Rows are points. The window is the flat piece filled in between its corners: a triangle in 3 columns, a solid with four corners in 4, and so on. A path goes straight from each point to the next, and from the last back to the first. List the points from which the path goes on through the window.
In the rows, 128 means zero.

Window, 3 rows:
[[ 79 122 189]
 [143 108  92]
 [117 140 102]]
Path:
(1): [103 100 108]
(2): [102 116 124]
(3): [177 129 122]
(4): [114 121 184]
(5): [ 83 103 141]
(6): [122 121  81]
(7): [167 137  88]
(8): [ 91 139 192]
(9): [ 55 106 175]
(10): [115  88  89]
(11): [162 130 103]
(12): [148 107 121]
Through the window after points: 2, 10

Window:
[[120  91 148  92 115 130]
 [113 132 109  87 117 109]
 [108 141  78 127  60 171]
 [ 93 160 102 152 120 135]
 [182  92  82 184 184  70]
 [142 132 188  78 113  86]]
Path:
(1): [132 140 116 138 158 157]
(2): [ 90 129 117 105  68  66]
(3): [112 117 130 127 121  76]
(4): [196 105 113 101 188 120]
(5): [136 153 105 105 123 144]
(6): [124 120  89 135 122  85]
(7): [112 145 144 169 127  50]
(8): [119 137 112  94 116 154]
Through the window after points: 1, 7

Window, 9 rows:
[[140 141 165 126  84 132 100  96 134]
 [106 143 139 184 112 151 103 105  96]
 [234  60  97 113 159 112  82 152 161]
 [143 117 114 135  60 103 131 147 115]
 [161 171 144 155  91 108 117 134  72]
 [133 163 130 140 135 167 149  96 117]
 [188  51 147 102 199  85 122 146 166]
 [126 128 113 108 143  74 111  86 133]
 [129  98 149 128 108 128 148  11 100]]
Path:
(1): [ 70 119 102  83 126 160 145 107  86]
(2): [168 147 139 169  85 103 108  94 123]
(3): [154 149  96 182 121 106 143 123 160]
(4): [129 144 149 146 112 145 111 105  86]
(5): [152 118 127 100 157 123 104 118 112]
(6): [185 113 155 182 130 100 137 100 159]
(7): [156 139 174 191  93  77 152  87 109]
(8): [131 133 133  91 116 149  95 112 124]
Through the window after points: 3

Window:
[[200  52 151 116  68 109  69 106 124  91 114  81]
 [164 113  95  96 103  77 131 188 110 164 156 126]
 [199 137  89 111  75 141 150 104  99 114 135  58]
 [134 136 178 115 134 105 145 117 174 183 124 196]
 [126 166 130 106 106 110 118 128 125 120 169 140]
 [124 106 159 139 119  74 124 108  63 162 132  50]
 [182  98 130 165 176 171 129 111 113 104 146 215]
 [100 134 170 227 130 168 170 109 109 162 159 142]
 [122 145 187 162 150 106 139 177  96 103 126 112]
 [105 151 146 141 126 129  93 126 169 146 105  88]
 [135 119 113 139 110 101 141  96 144  73 122 113]
 [124  74 153 135  93 189  79 133 100 102  60 144]]
Path:
(1): [135  53 120 114 124 131 126 117 134 128 166  72]
(2): [148  77 176 100 125 114 157 129  93 122 161  85]
(3): [158 147 123 208 101 124  55 121 139 110  78 150]
(4): [141 149 192 181  73 101  82  80  97 115  52 111]
(5): [138 112 115 111 119 128 146 150 130 124 155  85]
(6): [125 105 149 119 116 130 121 129 116 135 153 127]
(7): [198 176 124 180 114  99 129 104 101 145  83  75]
(8): [166 169 153 190 114  70 133 120  88 124 105 151]
(9): [106  89 160 108 130 145 109 140 147 128 135 137]
(10): [147 104 169 101 117 168 156 125 116 129 157 118]
(11): [159 112 111 176 112 110 103 115 104 115 102 147]
(12): [152 144 138 153  98 114 121 123  89 104 111  95]
Through the window after points: 2
